Each wall is flat, endless, passes through zero and stands at right angles to its row. A trip goes straight from one point to another. List the walls that it crosses, first one first.
In the rows, 128 means zero.

Walls:
(1): [110 115 107]
(2): [189 130 136]
(3): [134 146 125]
(4): [ 88 136 151]
(5): [144 127 160]
Trips:
[125 115 106] to [111 159 130] => 3, 4, 1
[161 160 165] to [122 142 100] => 5, 1, 2
[154 130 150] to [162 180 110] => 5
[127 198 169] to [154 108  97] => 4, 5, 1, 3

Walls:
(1): [167 141 162 146 137 105]
(2): [100 170  95 141  90 152]
(3): [153 116 102 173 114  84]
(4): [ 93 152 132 148 106 151]
(5): [126 184 111 106 142 131]
(6): [122 125 122 104 116 137]
(7): [131 109 149 159  91 125]
(8): [ 92 118 163 109 148 169]
Trips:
[171 173 115 115 146  89] to [108 110 125 115 116 162] => 6, 2, 3, 1, 8, 4, 5, 7
[149 162 120 125 172 103] to [172 132  99 128 169 150] => none
[174 103 133 137 109 119] to [105 140  88 108  96 155] => 6, 2, 1, 4, 5, 3, 7, 8
[137 113 156 110 161 119] to [144 150 186 102  67 118] => 6, 7, 4, 2
[123 134 130  88 147 145] to [103 121 114 126 178 131] => 6
[144 152 121  65 134 157] to [ 83 150  94 140 149 157] => 4
[162 150 103 126 125 140] to [123  99 114  90 151 156] => 1, 3, 8, 2, 5

Walls:
(1): [ 87 173 135 141 137 171 146 164  96]
(2): [130 138 130 144 101 127 116 126 149]
(3): [140 189 156 120 123 148 123  99 133]
(4): [ 99 132 102 135 144 149 161 138 126]
(5): [ 73 163 113 146 135  74  87  88 152]
Trips:
[113 146 145 128 190 126 123 138 119] to [ 94 129 130  89  94 158 113 175 144] => 5, 3, 2
[121 139  95 146 188 112 137 145 161] to [100 147 116 119  89 141 122 119  87] => 3, 2
[123  83 145 145  78 130 153 130 142] to [ 81 150 105 159 132 185 101 127 126] => 4, 1, 5, 3
[170 119 118 164 156 145 151 120 140] to [ 73 190  95 173 103 147 139 164 149] => 2, 1, 3, 5
[106  91  95 131 139 158 159 140 123] to [143 135 122 153 136  91 157  71 153] => 1, 5, 2, 3, 4
[159 115 129 118 134 112 130 128 150] to [141 118 108 140 120 116 131 164 166] => 4
[ 96 185 108 184  78 172 119  85 144] to [109  97  69 109 120 157 146 118 150] => 3, 1, 5, 2

Walls:
(1): [ 89 112 119 119 161 150  96 170  87 128 167 146]
(2): [158  81 136  77  91 124 113 143  93 152 155 162]
(3): [122 139 144  97  94 129 126 161 133 137 115 109]
(4): [158 101  85 118 108 114 130 173 120 152  91 134]
(5): [118 150 135 161  86 176 167 142 130 190 147 129]
(6): [127 128 171 135 166 135 140 130 178  95 122 146]
(7): [113 133 113 157 141  90 151 147 149 143 119 155]
(8): [190 139 136 121 136 155 148 124 176 135 184 148]
(9): [125  84 144 146 186 152 191 152 110  83 158 105]
Trips:
[147 110 126 165 105 120 148 140 101 113 196 111] to [118 139 123 126 106 169 111 164  85 114 199 167] => 3
[ 72 150 169 123 114 164 143 155  92 102 133 111] to [ 97 135 147  96 148 111 108 123 145  99 108 133] => 5, 9
[107 123  92 131 140 178 136  95 117 155 152 122] to [152 156 117  94 100 134 141 138 130 178 163  84] => 2, 9, 3, 4, 1
[ 89 111  90 160 134 140 150  90 162 109 126 120] to [153  85 135 145 105 130 117 185 148 117  95  58] => 4, 5, 3, 7, 6
[123  95 179 124 113 150 103 146 117 103 123 130] to [163 103 177 124  71 133 136  89 147 137 114 158] => 1, 8, 9, 5

Walls:
(1): [ 87 141 118 150  95 148 102 113 124  91 100 124 111 140 134 123 115 119]
(2): [109 133 201  73 118 147 125 147 105 141  96 142 138  96 148  68 128 119]
(3): [130 150 141 149 171 125 177 136 112 148 130 124  98 123 125 139 180 155]
(4): [ 83 151 103 124 144 108  94 145 117 151 127 168 138 142 146  81 121 143]
(5): [151  89 135 130 133 117 139 163 157 128 139 123 124 160 119 117 156 125]
(6): [182 127 191 106 115 136  89 123 119 107 108 145 169  95 131 118 125 112]
Trips:
[139 112 113 123 132 168  67 112 142 161 138 132 108 152 142 122 124 179] to [133 127  86  87 154 178 104  82 117  66 115 133 182 147 161 144  50 148] => 5, 6
[140 168 116 172 109 163 111 143 109 116 113 109 135 112 165 105 153 139] to [127 163 115 134 152  87 113 115 189 196 100 123 110 120 125 146 122  72] => 2, 6, 1
[142 125 143 146 113 116 130 135  53 131 156 177 106 156 114 123  97 109] to [138 110 150 103 164  98 120 151  98 135 192 158 132 105 132 137  91  85] => 1, 5
[164 142 139 123 142 149 120 173 142 156 117 128 167 102 124 119 106 127] to [152 185 104 179 147  99 127 128 153 117 149 111 117  93 151 153 139 167] => 3, 5, 2, 4, 6
[126 139  69 132 133 117 146 167 151 120 152  80 120 112 167 136 186 115] to [124 109 104 148  70 134 154 149 158 107 142 147 141 142 117 153 141 107] => 1, 3

Walls:
(1): [181  97  91 109 128 161 105 153 143  85 147 134 165 117 101 135 145 152
 154 117 105 148 123 122]
(2): [112 118 118 130  81 113 166 149 152  97 143 163 170  64 162 109 113 142
 167  96 121 130 133 132]
(3): [ 90 140 120  93 153 142 152 118 195 128 138 161 118  95 166 144 138 164
 140 117 143 119 135 140]
(4): [107 116  89 143 159 134 131 127 161 137 132 130 155  87 116 140 145  92
 157 125 106 120 104  88]
(5): [173 119 106 150  78 169 116 161 132 103 127 116 142 130 138 123 155 167
 133 119 103 128 143 156]
(6): [181 119 105 146 169 161 141 106 111 114 100 141  67 136 119 126 128 161
 159 178 125 124 123 103]
(7): [119 135 111 120 170  73 134 117 138 149 101  99 146 124 112 148 149 104
 103 110 120  74 160 159]
(8): [139 126 104 126 106  82 143 143 101 101 122 143  78 120 104 145 167 143
 121 113 158 138 151 124]
(9): [ 80 107 116  98 148 142 155 115 152 131 120 129 137 143 147 157  89 104
 115 137  93  80 116 119]
(10): [116 129 111 124  83 142 153 118 166 105 156 112 103 157 110 145 164 114
 126  90  82 135 102 126]
(11): [155 178 136  91 185 128 146  67 114 149  76 142 144 122 170 139 134  60
 139 129 166  74 157 125]
Trips:
[140  89 124 130  89  66 122  96 175 102 131 127 153 124 146  43 116  95
 148 158 102 140 140 113] to [138 138 137 132 119 149  90 147  75 133 140 200 158  97 147 116 128 153
 109 128 103 166 207 112] => 5, 10, 4, 8
[126 108 140 138 105 144 105  72 106 153 131  76 106 150 124 120 108 134
 106 129 102 131 134  75] to [109 159 199 115 151 135 114 115 173 113 113 131 150 153 136  80 120 103
 190 110  90  94 156 103] => 11, 4, 6, 7, 3, 2
[128 170 134 135 161 136 130 114 158 191 147 123 132 141 195  82 132 133
 109 120 139 148 140 127] to [103  77 129 138  94 102 140  83 145 104 132 125 124  85 119 177 106 143
 125 102  81  97 133 152] => 9, 2, 4, 10, 11, 5, 8, 1

Walls:
(1): [125 160 101 127 171 122 101 141 156 196 139  98 117  97 130 146 136 144
 118 219 149  96 162 144 129 102 115 103 121 129 147 114 142 162 155 115
 109 111 114 135 160 135 143 140 158 121 205 148]
(2): [119 128 162 120  84 101 112 151  50 129 130 109 157 124 106 158  99 133
 136 148  49 153 105 126 167 111 176 154  85 101 149  91  60 165 114 144
 143 140  91  91 166  96 113  85 155 107 102 156]
(3): [130  98 146  82 134  93 137 122 119 134 146 142 158 111  86 152 165 153
 168 145 150 123 113 138 160 109 148 160 139 142 141 152  81 113 129 124
 155 127 112 119 133 118 181 117 128 167 140 114]
(4): [133 142 136  86 146 149 133 107  86  86  92 134 143 104 153  59 153 109
 160 155 123 107 184 136 106 165 150  84  98 132  80 142 153 159  45  85
  79 117 137 164 213 125 190 176 137 140 101 165]
(5): [ 85 149 102 125 110  79 157 144  75 152 140 129 143 128 160 119 114 110
 141  95 136 115 155 162  88  75 147 128 206 112 174 122 142  92 117 133
  82 136 123 123 136 124 101 141 108 122 103  77]
(6): [126 154 161 113  92 115 124  96 114  96 117 172  88 161 123 145 129 152
 151  94 141 105 115  96 148 138 105  77 101 120 138 144 154 130  40 125
 156 139  68 123 137 131 135  83 114 113 197 152]
(7): [166 132 160 159 148 110 127 110 174  73  93 130 137 116 129  61 134 134
 105 128  78 138 114 102 128 141  84 147 123 137 170 130 133  99 139  93
 115  98 119 131 125 133  99 118 133 128  90 132]
Trips:
[ 62 169 173 140  80 118 148 105 105 139 131 153 159 184 127 162 120 181
 145 153 116 113 154 191 106 125 180 162 141 129 186 137 106 105  92 120
 115  77 125 146 132 138 139  65 117 120 120 151] to [150 123 144 150 148 106  91  76 154 130 105 122 126 108 169  86 123 163
 123 147 151 102 116 128  62 119 127 127 157 138 115 109 106 148 164 138
 121 136 127 159 120 158  87  76  77 113 120 144] => 7, 1, 3, 2, 6
[125 135 113 146 133 117  76 182 107 143 123 138  98 168  68 117 114 119
  83  95 151 136  98  72 186 112 137 142 149 127 112 102 124 165  58 144
 109  98 130 136 116 129 127 126 124 114 145 136] to [118 103 124  97 139 130 171 162  92 131  84 139 144 164 145  95 116 125
 100 184 115  97 127 106  93 108 166  97 135  90  99 138 109 119  94 127
 137 157 131 146 103 137  71 121 182 129 116 105] => 5, 4, 6
[114 167 154 110 110  69  88 108 137 113 138 156 132  86 192 132 149 118
 101  90 128 179 129 130 140 166 158 141 135 166 203 119 159 155 153 189
 127 139 168 138 137 111 174 105 172 143 104 183] to [127 148  89 159 156 114 164 120 130  71 124 137 111 173 177 117 132 108
 127 120 151 145 117 121 127 112 105 147 112 142  99 131 106 137 126 122
 137  94 131 111 159 163 119 118 139  95 116 139] => 3, 5, 6, 2
[153 144 151 181 166 124 146 113 170 115 124 115 109 141 135 133 148 121
 107 110 140 137 156 131 115  99  98 123 120 128 165 136  92 161 174 100
 131 155  99 111  99 130  78 129 148 123 136 113] to [134 120 170 154 117 118 126 115  64 176 155 142 180  84 121 154 104 138
 126 118 167 135 137 149 111 163 145 125 117  83 105 115 131 165 138 121
 142 186 149 161  80 107 132 141 118 125 128  80] => 5, 7, 2, 1, 3
[140  93 141 123 138 118 130  81 119 159 154 144  91 107 141 111 134 111
 134 155 148  95 110 115 128 123 110 104 124 157 123 116 163 158 105 149
 119 119 111 190 120 155 119 116 123 129 122  75] to [138 161 113 166 100 126 113 150 144 160  98  84 142  95 123 143 144 161
 111 149 160 108 121 108 146 119 165 128 110 106 121  92 136 143 181 117
 146 126 150  77 121 123 114 143 120 152  73 113] => 5, 6, 4, 2
